Rows are points. Two turns around zero, p and q, are shown by what they do to some points. Where does a point land after both, in the order given? Backwards means that the second turn is done in reverse. Each puzzle has new turns, and all numbers are rounded.

Turn p:
[-20  22] -> [ -9 -28]
[-12  10] -> [ -3 -15]
[-19  26] -> [-13 -29]
[ 32 -16] -> [-2 36]
[ 19 -42] -> [27 37]
Turn q:
[-18 -18] -> [-23 -11]
[17 43] -> [31 35]
[  1 -25] -> [ -8 -24]
Where do these land?
q, then p backwards: [-14 -26] -> [-6 29]
p, then q: [ 3 11] -> [-11   1]
q, then p backwards: [ 1 48] -> [ 31 -37]
q, then p: [  9 -33] -> [31 14]

Turn p:
[17 48 41] -> [-53 -23 -30]
[37  1 34] -> [-37 -29  19]
[ -7  -7 -21] -> [15 17  4]
[-28  -5  -8] -> [ 26   4 -14]
[ -6 -24  -6] -> [21 -2 14]
[-12 -13 -40] -> [28 33  8]
Turn q:
[ 8 27 41] -> [35  0 36]
[  1 -11 -34] -> [-18   9 -30]
[31 20  7] -> [36  8 -5]
[  5 -37   6] -> [ -9 -35 -12]
[-45   2 -19] -> [-44  18  12]
Where do these land?
p, then q backwards: [-7  1 46] -> [  8 -45  11]
q, then p: [ 24 -16 -37] -> [13 45  4]
q, then p: [ 3 31 21] -> [-33 -18   2]
p, then q backwards: [-19 -16 -30] -> [21 33  4]

Turn p:
[13 -2 21 14] -> [ 19   5  15 -14]
[26 13 -4 17] -> [27  6 11 16]
[ 25  11  19 -13] -> [ 26  18 -13 -10]
[ -8 -26 -23 -11] -> [-13 -32 -14   4]
[-48  -9 -31  -3] -> [-53 -19   0  15]
[-10  29  33 -15] -> [ -6  43  -6 -19]
[  3 -17 -15  12] -> [  2 -23   8   8]
Turn q:
[26 12  1 46] -> [  3 -28 -17  43]
[ 12 -19 -15 -23] -> [ 21   9 -13 -24]
[-20 -21  37 -11] -> [-41   4  -5 -25]
[-13   4 -15   0] -> [ 6 16  9  6]
[ -6  24  -8 -12] -> [11 -1 27  0]
Where do these land?
q, then p: [-18 -18  26  32] -> [-41  -4  21  14]
q, then p backwards: [ 24 -10 -26 -13] -> [ 35  -3  13 -12]
p, then q: [ 5 14 15 -7] -> [ 12 -10  16   1]
p, then q backwards: [ 18  10 -39  -1] -> [ 14  10 -13  38]
p, then q: [-29   4  23 -10] -> [ -4  13  33 -14]

Turn p:
[  7 -16 -11  -2   0   2] -> [  1 -10  -2   6 -13 -11]
[-15  -9   8  -8 -15  24] -> [-16  20  -1  17   4 -16]
[ 0  8 13 48 17  5] -> [ -8  16 -15 -13 -22  40]
[ 8 12 14 -9 31 12] -> [-16  -3  31  -5  -2  18]
[ -8   1 -17 -16   1 -27] -> [  9 -27  -7  -6  20  -8]
[  9   4 -39 -12  -3  19] -> [ -9  -8   5 -23 -13 -36]
[  1   1  16  10  -9 -47] -> [ 35 -11 -17   7  18  25]
[ -3  -2  15 -12 -24  11] -> [  5  21   5  17  10 -14]
Turn q:
[ 15 -24 -28   2  14  -1] -> [  0 -14   6 -26  -3 -29]
[ -7   4 -10 -14   6  13] -> [-10  -3 -11  -2 -18  -2]
[ -1 -14 -15   8 -10   8] -> [  3 -24   4  -8  -1  -1]
[ 25  30 -16 -18  -6 -21] -> [  9  26  30   3 -30  -6]
[ -6 -22   0 -15  -4  -9] -> [  3   1  -6 -27   2   9]
[  2  34   2  20  -7 -40] -> [-7 24 45 19 11  9]
[-23 -12  17 -12   2  31] -> [ -6 -11 -41   2   0  14]
[-4 15 18  7  8 -9] -> [-6 18  1 16 12  3]
[  0 -11  31  22  -3  28] -> [ 15 -16 -27  23  25   2]
Where do these land?
q, then p backwards: [  4 -17  -1   2  14 -15] -> [ -7  21 -11  -8  -7   4]
q, then p: [ 29 -20 -20   1 -29   8] -> [ 31  -6  18  29 -18  -9]
q, then p backwards: [  5  14  37   7 -10  24] -> [ -9 -25  25   8 -20 -23]
q, then p: [ -4 -17 -18 -22  13 -12] -> [  2  -7  10   5  29 -20]
p, then q: [-16  23  -3 -27  19  -5] -> [-18  17 -31 -13  13  -5]
p, then q: [ 20  -4   1  16 -25  -7] -> [ 23   1  21   8 -15  -9]
p, then q backwards: [ -1  15 -14  13  18  15] -> [-17  -8 -18 -18   5 -11]
p, then q backwards: [-36   5  17  10   0  -7] -> [-27  -2  31   4   8  -2]

Turn p:
[-19 -19  33  -6  17  28  10 -33] -> [ 49  -5  -5  27  22 -17   3 -11]
[-17 -40  19   9  15   9  -4 -18] -> [ 19  13  -1  19  24 -31   1 -24]
[-24  -1  15 -18  34   4  -7  -1] -> [ 18  -6 -13   5   9 -24  33   8]
[  9  26 -22  23 -15  -2 -13  24] -> [-25  13  -9 -21 -19  31   1  -5]
[ 23  13 -30 -31   8  13 -31  17] -> [-41 -11 -14  16   9  24  23  25]
[ 25  22   0   2 -10 -29 -20   4] -> [-18  24  17 -12 -11  15  -1  29]
[-18 -23  26  -4  -5   8  11 -15] -> [ 27  -3   9  21   1 -22  -5 -16]
[-12 -20  -8   3  -1 -11  23 -12] -> [  5 -14  14 -10  10 -19 -13 -16]
[ 12   6   0  -6 -13  -4   4  29] -> [-19  -3  -7   1 -26   1  -9   9]
[ -2  20 -20  11 -30 -12   9  -4] -> [ -7  -6  22 -21 -15  25 -10  -9]
[ 25  16 -14  16   0  -5  17   7] -> [ -9  -1 -10 -24  -2  16 -24  11]
Turn q:
[-28 -30  16 -12 -11  -5  18   9] -> [-29  -9  16  34  15   5   8  -5]
[  3 -30 -17  21   6  13  -8  -5] -> [ 11 -30  11   4 -14   7 -21  -7]
[ 10   4  -7   0  18  24 -26  31] -> [ 13   9 -14   1   6 -12 -46   6]
[ 16  -6  -4  14 -22 -10  17 -12] -> [  6 -16   1  -5  -5  24  21  12]
[ -4  -1 -22 -15  -6  -6   5 -20] -> [ -9 -13  -8 -16   2   4  13 -22]
[ -2  10  15 -11 -11   9  12 -18] -> [-18   9  14 -17   4   5  13   6]
[-24  33 -12  35   8  27 -18   4] -> [ -7  21 -11  -7 -51  -7 -29   2]
[  5   6  31  18 -20 -13 -19  -6] -> [  2  -3   6   3 -12 -18  18  38]
[  4 -19  13 -25  -1 -19   3  30] -> [ 1 -1 -7 29 39 -5  3  4]
[ 19  34 -13 -25  39 -20  16 -12] -> [ 29  36  -9 -25  17  -2  19 -35]
Where do these land?
p, then q backwards: [-17 -10  23 -22 -14  -7  18 -30] -> [ 11 -32  18  18  28  -9 -12  -8]
p, then q: [  6  -5  -1   6  17 -16  -6  10] -> [ -4  13 -16   7   4  -6   8 -13]
p, then q: [ 16 -21  -6 -16 -34  30   4  28] -> [-16 -34   3  10 -47  -7  -8   7]
p, then q: [  5 -12 -12  11 -23 -20  16 -13] -> [ -9   0  16  -4   7 -36   3  11]
q, then p: [-22  -3 -17   4  -3  -4 -11   8] -> [ -7   5  18  -8   8   5   1 -21]
p, then q: [-10  -3 -32 -21  43   7 -22   4] -> [  2  12  11  26   3  25   0 -49]
p, then q backwards: [ 21  48  17  -1   0  29 -11 -10] -> [ 32  11  -6  32 -19  -6  29  25]
q, then p: [ -2 -14   4  16   1  13  17   7] -> [  9  16 -13  15  -6   8  -1 -11]
q, then p: [  7   7   4  21  -8 -38  24  18] -> [ -1  -9 -26 -18  -4  21 -36 -10]
q, then p: [ -4  12  20   1  23   6 -29 -20] -> [ -1  11  29  -4 -21 -11   3  29]

Turn p:
[-11 -13  20   8  -7  26 -27  -4 -29] -> [ 14  42  -8 -18  -1  18  11  -8 -16]
[ -2   9 -13 -10   4   1   7   3  32] -> [ -6 -35   4  -2  -4   1  -6  10  -5]
[ -7 -22  15   3 -15  -1  -4 -17 -13] -> [ -4  26   2 -11 -17  10   6  -7  13]
[ 18   3  -7  -2  24 -22  -4   9  17] -> [ 10 -27  -4   0  10 -19 -17 -12  11]
[ -1   7  -8 -48 -13 -26  -1  -4 -11] -> [-11  -5 -22  33 -36  -5 -15 -12  -2]
[ 7  7 -9 25 -8  7  6 23 20] -> [  6 -22  18  -1  19  -4  25   4  -4]
[-16  11  15  23   4  -6 -19 -25 -16] -> [  1  32  26 -10   3   2 -19 -13  -9]
[ 19  13   1 -10 -13  14  29 -11   9] -> [  4  -7   5  15 -12  -3   4  38   9]
[-8 -9  6 14 14  9 10 27  0] -> [ -9  -1  -9 -16  24 -11  18   2  -4]
[  2  -6 -20  -3   8  -2   3  -2  -8] -> [-5 -3 -9 10 11 11 -7 -3  9]
Turn q:
[-24  -4 -14 -10   9   9  -2  -6 -18] -> [-22   9  -3  -4  17   7  21  -7  -1]
[  9  -3 -23   9   7   7   3   1 -13] -> [-14 -23   2  -8   6  -6   9  -2  -6]
[ 20   2  -1 -16 -23 -17 -18  19  23] -> [  6  -2  -2   3 -30  22 -25  21 -13]
[ 17 -11  35  -8   2  21 -14  32   6] -> [ 27  -8 -16   9 -17  28 -14 -32   5]
[ 11  -4  19 -13   6  19  13  11  16] -> [ 25   5   1   0 -12   4  -2 -25 -13]
[ 11   4  -4  10  -9 -24 -22  -6  -5] -> [ -8 -13  -1  14  -3   3 -11  27  12]
[-17   9 -13  28 -12  -4   9 -13 -12] -> [-11   0  -7 -18  16 -24   5  17  16]
[-13 -23  17  -2   9   0  25   7  13] -> [ 10  19  20 -11 -12  -4   4 -25  12]
[ -2  12 -19   9 -24  -8 -15 -29   1] -> [-11   0 -15   4  -1 -15   9  40  -1]
[-18  17  -8   3  25   5   4   1  -2] -> [-17   9   0   2  22 -12  -6 -15  -8]
[  7 -22  29  -7  19   9  13  -2  18] -> [ 23  10  15  14 -17  -4   6 -31   4]
[ -2  22 -16  -1 -10 -16   4 -17 -29] -> [-7 -6  4 -5 32 -1  7 32 -2]
Where do these land?
q, then p: [  8   4  -5  22  12 -16  27  21  24] -> [ 13  11  -2  -7 -36  -8 -12 -30  -2]
p, then q backwards: [-22  13 -25  14  18  -9  -3  27  19] -> [ 13  16 -26   4  31  10   5  10 -25]
q, then p: [ -9 -26   7 -23 -30  20 -15   3 -14] -> [ -4 -15  -5  16   3  20  18  43  -2]
p, then q: [  8 -14  -6 -15  -1  21 -11  -5  -2] -> [ -1 -16 -11 -11  -7   2   9  -3 -21]
q, then p: [ -2   8  15   6  -3  20   8 -15  -8] -> [  3 -13   0  12  11  -7 -13   6  20]
p, then q: [  1  -3  14  -9  20  -9  12 -15  -8] -> [-18   9  -7   8  -6   8 -19  13  -7]
p, then q: [-10 -14   7   2 -13  -4 -16  -6   0] -> [ 15  10  -8   0   4  -3  13  11 -10]
q, then p: [  4  23   4  -1   4 -20  18  21   0] -> [ 24   9 -16 -12  -5  -6 -15 -14 -14]
q, then p: [  8 -13  12 -12 -12  18 -47  -8  -6] -> [ -4 -11  16   7  27  32  27  16   8]
p, then q backwards: [ 15   2  -4  12   5  -6  12 -20 -28] -> [-19   8  26   1   5 -23  -6  -9   1]
p, then q: [ -1  19 -19   3   0 -16  16  -3  23] -> [ -3   7   1   5 -16   4   0 -14  35]

Turn p:
[ 12  -5 -11  25  -2 -13   9  26   8   7 -12] -> [ 11   1 -12   0  21  -1  22   0  18  -4 -24]
[ -1  -6 -11  -2  16 -19   8  10  -1 -25  21] -> [-11  -8  -4 -15  16 -25 -11 -19  12   7   0]
[ -7 -18   1  -8  -7   4   7 -15  -9  -4 -18] -> [ 13   7  25   4   1   6 -14   7  -2   8  -2]
[ -2   6   1  -8  11  10 -21  12  23   3  -2] -> [  6   0 -31   1  -4   4  -3  11   4   3  17]
[ -2 -11  11  21  -3 -15  21  -7   1   8   2] -> [-11   1  15 -12   8  -2  14  11  -2   8 -24]
[ -2  14  -4  20   5  15  -3 -13  -9  -2 -11] -> [  4 -26   8   3  -8  14   2   6   2 -13  -2]
[ 11 -24  19  -9 -23   2   2  17   9  20  16] -> [  7  41  -5 -14   0  -8  20   5 -16   0   0]
[ -6  15  -4  -7  -7 -13  -4  -2  -4 -23   7] -> [-15  -6   6   2   5   2  -3 -21   8   6  16]
[ 17  15  19   4  11  13 -10   8 -10 -25   2] -> [ 10 -19 -11 -20 -14  13   0 -26  -6   2   7]
[ 16   7  -7   9   3 -13 -13  -4  -2  12   5] -> [ -2  -8  -6  13 -11 -13  19  -3   3   1  -5]
[-17   4 -14   4  -2  13 -14 -18   9  11   0] -> [ -4  -8   4  13  -6   0  -2  26   3 -12  17]
[-27   8  13 -13  14  15 -23   9  -8  -9  -4] -> [  6 -15 -14   2   9  12 -18   0 -24   3  27]
[ 11   6 -12 -20  -7   3  22 -18 -16   6   8] -> [-13  14  18  10 -18  -6 -16 -13  -1 -14 -12]
[ -3 -10   0 -18  -9  -2  18  -5  10  19 -14] -> [ -1  28   5  11   0   6 -10  15   1   5 -13]
Turn q:
[ -7 -14  10  -2   8   2 -15  -6  10  -5   5] -> [  0   7  16   8  -4 -15 -13   2   0  -3  -4]
[ 10  22   1 -11 -16 -22  -3  -2  -4  -7   1] -> [ 12 -26  -7  -9   0  16 -11   7  11  -6   2]
[  9  -1   0 -15  -7  -2   4  -3 -14  -4  29] -> [ -3  -8   6   1  27  13 -12   1  -5 -12  11]
[  6   7  -5  -3   1  17 -10  -7  12   0 -10] -> [ 5  5 -4  4 -3 -8 -5  5  7 22  6]
[ 12   1  11  -3   6  -2   7  -3  -8  -8 -13] -> [  0  -8 -16   3   3 -13   4   1   7  -8   3]
[  0  29   9 -10  25 -13   1  18  -8   4  32] -> [ 24  -5  17  -9   6  12  11  20 -12 -26  28]
[  0  23 -18   3  19 -22   8  -8  12   1 -17] -> [  9  -5 -23  -8 -29   5   3  24 -12   1   2]
[  9 -15 -28   0  -6   1  -3  22 -13  -4 -11] -> [ 11  17 -19  12  11  18   6 -10   2   2 -20]
[-10 -13 -12  48  -2  12   3   0   6   2 -16] -> [-27  32  -4 -11 -17  -1  18  -2  10  12 -20]
[-36 -14  10  11  -9  15   8  -6 -14  -4 -12] -> [-19  13   3 -12 -12 -12  -1 -39  -1  -4   0]
[  0  -3   4   3  -5  -4  -4  -5 -10  16  -9] -> [ -9  -7   0  12 -10   6   6  -8   7   0   2]
[  2 -13   7 -15  -6  11   5   1   0   8  28] -> [ -6  -5  21   7  26   1  -4  -5 -13   1   6]
[ 5 -8 11 -5 -9  8  0 -1 31  2 -8] -> [  1 -11  10   0   1 -20  -1   4   0  23 -15]
Where do these land?
p, then q: [  1  -2   7   6 -19  14 -28 -10   1 -18  -1] -> [-12 -11  17  -4  35   0   0   6  -6   0   6]
q, then p: [ 10  10 -16  12   6  -5   8  13   7  19  -5] -> [  3  13  -1  -2   6  10  -5  -2   0 -24 -19]
q, then p: [-9  1  0 17 10 -2 -5  4 15 22 -1] -> [ -8  15   6  -4   7  21  10  -4 -11  -6 -10]
p, then q: [ 21  11 -18  -2  17   7  10  -3   6  13   3] -> [  4   1 -12  -9 -11   5 -13  -2  10  12 -27]
q, then p: [-6  7 -4  6 22 -1 -9 -7  4 17  9] -> [ -9   5  -1 -12   7   8  16 -13 -13 -14   3]
p, then q: [ -5  -6 -17  -3  12  19   8   7  12   8  -1] -> [ 25  12  -5  -1   1   3  -8  10   9   1 -13]
q, then p: [ -4 -10  16 -14 -17 -17  11 -18   2  -9 -11] -> [ 17   0  19   9  11 -15  -2  11   3  20  13]
p, then q: [  4   4  26 -24 -14   3   1   7  -8 -24   0] -> [-12  -7   8   7   4   6 -15  -2   4  11  38]
p, then q: [ -4 -13  24  -4 -13  -6  14 -11 -31 -23 -11] -> [-13 -19   9  22  -1 -21   3 -11  15  -5  32]
q, then p: [-26  15  -8   4 -25   9 -27  -8  -5  -7  15] -> [ -4   9 -12   0 -32  11   3  13 -14   3  32]
q, then p: [ 0  7 -3 19 10  3 10  6 12 11  9] -> [ -9  13  -5  -2  10  11  -8 -10 -12  -8 -11]
q, then p: [  6 -10  -9   3  10 -14   6   6   4  -9  10] -> [ 13 -10  -5   2  10   9  -8 -16   2  -2  -2]
p, then q: [ -8  -4  14 -12  -3 -16  -2  -1 -16 -22 -25] -> [-19   1  14  25  -5  -8  11   6   8   6  23]
p, then q: [ 20 -10 -11  -9   4   6   1  15  -4  22  10] -> [  5  -8 -27 -12  -7  14  -6  12  11  -5  -7]
